Each row is a point. Each copy is the shape, with its points in the same order, turned, moved and blurred by noise. Say if it was mirrored as well.
In the rows, zero is written as 128.

Shape (8 x 3)
[[155 174  88]
 [119 150  79]
 [ 25 172 119]
 [111 184 137]
 [157  65 124]
 [130 151 106]
 [122 198 133]
 [188  74  62]]
Copy 1 (8 x 3)
[[100 201 126]
 [130 169 111]
 [ 95  86  56]
 [ 68 144 114]
 [157 139 208]
 [109 164 130]
 [ 58 162 112]
 [191 199 189]]
Copy 1 is: only turned
Copy 2 (8 x 3)
[[168 113 183]
 [146 151 178]
 [ 44 165 193]
 [107 107 172]
 [171 163  81]
 [148 131 166]
 [113  90 185]
 [225 177 126]]
Copy 2 is: only turned
Copy 3 (8 x 3)
[[ 98 102  73]
 [ 84 131 105]
 [ 78 101 207]
 [120  78 133]
 [174 186  95]
 [115 120 108]
 [115  68 116]
 [131 199  46]]
Copy 3 is: mirrored
Copy 4 (8 x 3)
[[ 95 120  75]
 [ 96 113 120]
 [ 61 185 188]
 [ 86 176 106]
 [197 117 113]
 [109 140 102]
 [ 70 176  89]
 [177  54  96]]
Copy 4 is: only turned

Shape (9 x 4)
[[116 141 180  85]
 [ 76  97 116 150]
 [ 52 164 106 117]
 [155  97 117 137]
 [111  59 123 159]
 [ 93  87  99 123]
 [187  96 117 149]
 [ 88 152 170  20]
 [130 156  75 142]]
Copy 1 (9 x 4)
[[ 87 151 101 138]
 [167 167 153 189]
 [112 140 198 165]
 [175 115  91 172]
 [193 167 109 201]
 [156 144 135 212]
 [193 102  73 161]
 [ 26 143 119 167]
 [166  84 157 159]]
Copy 1 is: mirrored
Copy 2 (9 x 4)
[[119 126  84  68]
 [ 79 161 181  69]
 [ 46 195 115  83]
 [125 135 168 117]
 [123 131 206  72]
 [108 182 181  76]
 [150 128 175 153]
 [130 179  32  41]
 [ 78 173 139 142]]
Copy 2 is: mirrored
Copy 3 (9 x 4)
[[143 133 111 209]
 [164 136  77 113]
 [180  67  69 148]
 [131 152 150 123]
 [149 180 106  99]
 [185 140 115 112]
 [ 94 158 166 119]
 [197 111 125 249]
 [131  75 139 111]]
Copy 3 is: only turned

Shape (12 x 6)
[[205  69 104 154 101 152]
 [180  70 145 180 146 162]
 [116 154 114  75 157 147]
 [189  85  85 127 151 184]
 [193 104 165 154 113 167]
 [ 50 177  68 109 106 135]
 [129 187  87  97 126  77]
 [ 99 139 111 101 112  97]
 [104 132 111  52  90 126]
 [189  43 127 177  89 147]
 [ 68 127 101  75 153  67]
 [ 24 168 102 107  65 125]]
Copy 1 (12 x 6)
[[ 88 151 114 113 142 198]
 [ 72 107 127 111  96 175]
 [209 108 140  79 113 126]
 [130 115  83  83 126 210]
 [103 144 129 133  74 169]
 [219  96 141 128 189  78]
 [231 124 197 119 158 156]
 [177 127 180 100 154 107]
 [200 172 145  79 154 101]
 [ 49 147 122 123 137 179]
 [197 110 207  48 169 104]
 [203 119 150 136 182  34]]
Copy 1 is: mirrored
Copy 2 (12 x 6)
[[125  47 173 171 186 107]
 [105 102 160 193 170  80]
 [202 104  81 132 126 121]
 [142  35 124 189 157  93]
 [156 106 179 172 191  93]
 [190 107 121 103  45 168]
 [192  86 110  46 118 123]
 [168 119 115  92 124 160]
 [205  98 102 117 141 192]
 [ 93  62 189 178 187 127]
 [145 127  56  73 111 159]
 [185 147 140  91  56 213]]
Copy 2 is: only turned

Shape (12 x 8)
[[104 130 129 125 109 100 101 141]
 [131 100 105 110 185 172 106  95]
 [142 146 139 111 128 138 145 184]
 [113 132 126 121 175  88 119 152]
 [108 113 151  94 141 148 157 109]
 [168 157 138 117  83 189  32 165]
 [ 86 132  61 105  69 249 124 133]
 [132 110  94  91 128 100  87 163]
 [ 58  95 147 148 169 126 107 102]
 [192  83 144 179 124 185 137 113]
 [168 179 124 108 162 137 129 103]
 [131 109 114  89 110  62 123 183]]
Copy 1 (12 x 8)
[[152  87 126 101 110 119 104  99]
 [132 149 141  48 124 168 132 147]
 [106 128 160 135 127 117  68 126]
 [166 115 136  83 138  98  78 126]
 [106 145  86 105 143 141 110 121]
 [135  97 220 152  82 200 107  75]
 [ 11  79 153  69  64 194 114 104]
 [137  79 179  92 155 108 111 103]
 [173  92  75  66 102 145 106 157]
 [116 148 159 141  81 148 165 182]
 [131 195 155  84 105 121 110  87]
 [136  71 155 119 177  67 102  93]]
Copy 1 is: only turned
Copy 2 (12 x 8)
[[147 116 141  87 144 102 132 100]
 [165 176 163 177 109 154 136 119]
 [155  87 104 107 116 152 100  97]
 [183 161 124 109 148 126 101  77]
 [144 107 151 163 157 145 105 118]
 [ 98 122 135  61  53 179 165 133]
 [138  51 167 164  54 127 212 121]
 [134 151 152 101 117 127 130  51]
 [203 153 185 126 165  99 117 153]
 [101 139 103 167  86 125  87 181]
 [144 153  84 155 149 192 151 105]
 [117 121 131  88 154 106  93  41]]
Copy 2 is: mirrored

Shape (12 x 9)
[[ 78  83 104 163 171 100  81 108 220]
 [170 145 133 147 156 114 131 211 174]
 [ 79  84  66 106  93 159 116 155 102]
 [216 112 187 118 122  51 160 185 140]
 [101 173 104 176 169  97 152 155 100]
 [107 169  76 197 131 203 111 107 107]
 [200 132 127  62  74  75 130 159  99]
 [134  76  35 108 140 170 187 130 101]
 [127  63  86  77  55 138 215 135 117]
 [220 106 165 156 157  83 129 192 102]
 [180 118 175  85 174 121 139 162 137]
 [ 98 156 140 177 130 169  99 149  86]]
Copy 1 (12 x 9)
[[ 49 111 140 126 186 124 162 111 222]
 [177 142  77 151 147 120 134 145 201]
 [ 93  86  96 121 151 235 101 130 125]
 [234 130  90 113 135 103 194 152 126]
 [144  90  95 183 140 118  65  73 142]
 [ 91 157 120 168  94 186  56  71 163]
 [190 103 125  67 101 154 130 182 100]
 [151 130 118  92 194 245  69  83 139]
 [140 142 101  65 208 220 108 138  51]
 [233 115  90 132 107 140 176 110 162]
 [203 138 150 163 154 152 160 170 159]
 [101 118 114 204  92 174 110  99 126]]
Copy 1 is: only turned
Copy 2 (12 x 9)
[[173 206 156 161 153  94  63  72  77]
 [171 135 101 193 195 156 111 166 110]
 [132 141 131  93 181 166 165  42  84]
 [193 114  81 184 167 136 142 171 205]
 [130 135  65 173 139 115 133 132  48]
 [ 71 135 136  99 107 180 121 129  10]
 [208 109  91 152 137 195 182 114 190]
 [102 170 162 132 159 169 230 100  81]
 [ 79 146 133 141 181 163 207  62 189]
 [202 114  82 145 171 130 156 209 136]
 [194  84 135 194 167 126 146 158 129]
 [126  86  86  93 147 137 112 126  54]]
Copy 2 is: mirrored
Copy 3 (12 x 9)
[[133 112 101 211  78  77 180 206  93]
 [ 57 120 103 106  69 143 202 126 119]
 [108 112 216 182  61 137  99 146 143]
 [ 25  70 104  34 127 119 159 148 119]
 [122  90  69 154  72 156 124  90 138]
 [202 165 137 171  84 147 137  95 151]
 [ 38  93 174  56 122  94 104 100 106]
 [152 111 186 108  17 157  81 160 114]
 [ 82 125 196  91  68 150  30 200 138]
 [ 81  47 115  49 108 131 188 114 140]
 [ 75  81 132  77 128 173 170 152  69]
 [151 114 142 171 123 169 159  92 164]]
Copy 3 is: only turned
Copy 4 (12 x 9)
[[ 99 157 213 101 114 114 232  62 139]
 [190 150 101  74  72 141 175  82 127]
 [ 73 108 103  75 178 107 172 147 111]
 [175 161  65 135  78 226 145  61 104]
 [149 206 114 100 131  79 118  95 137]
 [128 138 131 131 125  26 158 173 172]
 [169  95  60 145 160 193 129  91  82]
 [ 88 143  89 111 129  83 175 170  34]
 [ 39  95  53 123 120 139 143 120  45]
 [195 195  67 129  96 203 170 114 126]
 [174 144 131 104  80 197 136 127  91]
 [133 152 122  98 131 100 128 161 195]]
Copy 4 is: mirrored

Shape (16 x 11)
[[156 100 183 143 160 130  87 190  94 115 183]
 [130 118 129 153 109 121  54  79 184 172 115]
 [165  70 122 145 118 172 114  90 153  91 135]
 [107 184 146  66 129 103 130  99  62  65 156]
 [190  77 182  77 135  84  80 155 145 134 121]
 [ 22 180 182  65 146  83 143  31  99 109 120]
 [ 48 208 171  99 102 102 124  98  88 100 124]
 [218  94 109 151 179 105 116 183 174 108 108]
 [ 93 185 205 138 156 100 141  61  46  95  78]
 [134  63 138 136 152  52 146 143  77 148 147]
 [ 51 222 203  88  80 127 183  95  72 101 117]
 [187  99 138 134 102 111 134  84 177 194 126]
 [151  42 175 135 150 120 121 188 172  95 122]
 [109 147  97 173  90 107 111  76 212 129 115]
 [178  86 140 122 218 167 128 189 159 141 158]
 [110 108 129  85 144 147 113 172  70 125  87]]
Copy 1 (16 x 11)
[[ 70  96 117  44 135 139 144 194 124  82  96]
 [140 180 111 104  66  76  75 161 129 101 168]
 [187 147 144  59 124 120 144 143 136 112 157]
 [131 111 162 137 126 137 113 118  63  97  15]
 [147  95  91  84  92 127 101 180 188  47  97]
 [116 183 151 138 101 129  25  44  68  95  18]
 [ 95 142 171 133 128  71  57 100  61 102  31]
 [117 104 117 109  91 124 198 159 216  90 154]
 [ 89 103 133  99  93 106  73  48  81 171  42]
 [108 145  42  96 148 126 148 143 158 110  57]
 [107  99 173 152 178  82  34  73  53 118  35]
 [168 138  54 136 113 109  90 139 146 101 184]
 [121 124 130  41 150 115 146 146 210  54 128]
 [138 195 134 144  99  44 117 100 118  95 178]
 [ 89 120 140  91 139 204 141 177 195  85 161]
 [118 118 161  98 141 118 104 180 173 140  47]]
Copy 1 is: only turned
Copy 2 (16 x 11)
[[168 191 119  91 185 106 157 182 100 102 139]
 [ 95  65 121 117 136 106 154 136 124 124  57]
 [105 104 155  45 143  84 136 115 142 116 146]
 [164 145  76 154  96  80 217  92 102  86 203]
 [201 122 165 138 191  71 140 144 148  77 101]
 [109 154  76 219  53  44 210  55 114 133 141]
 [134 149  25 178  85  91 196  77 103 116 147]
 [189 126 195  80 147 176 138 160 168  91 116]
 [136 194  78 158  21  63 165  95  95  61 128]
 [135 152 148 178 137 103 106 191 128  99 171]
 [137 182   7 182  86  86 154  25  94  92 165]
 [ 94  77 170 141 167 121 105 102 115  79  88]
 [168 172 157  92 183 102 116 145 201 126 118]
 [ 69  62  99 119 114 152 164  98 168 124  93]
 [180 183 211  79 182 149 146 136 108 148 123]
 [214 140 106 119 104  92 112 129  96 151 154]]
Copy 2 is: only turned
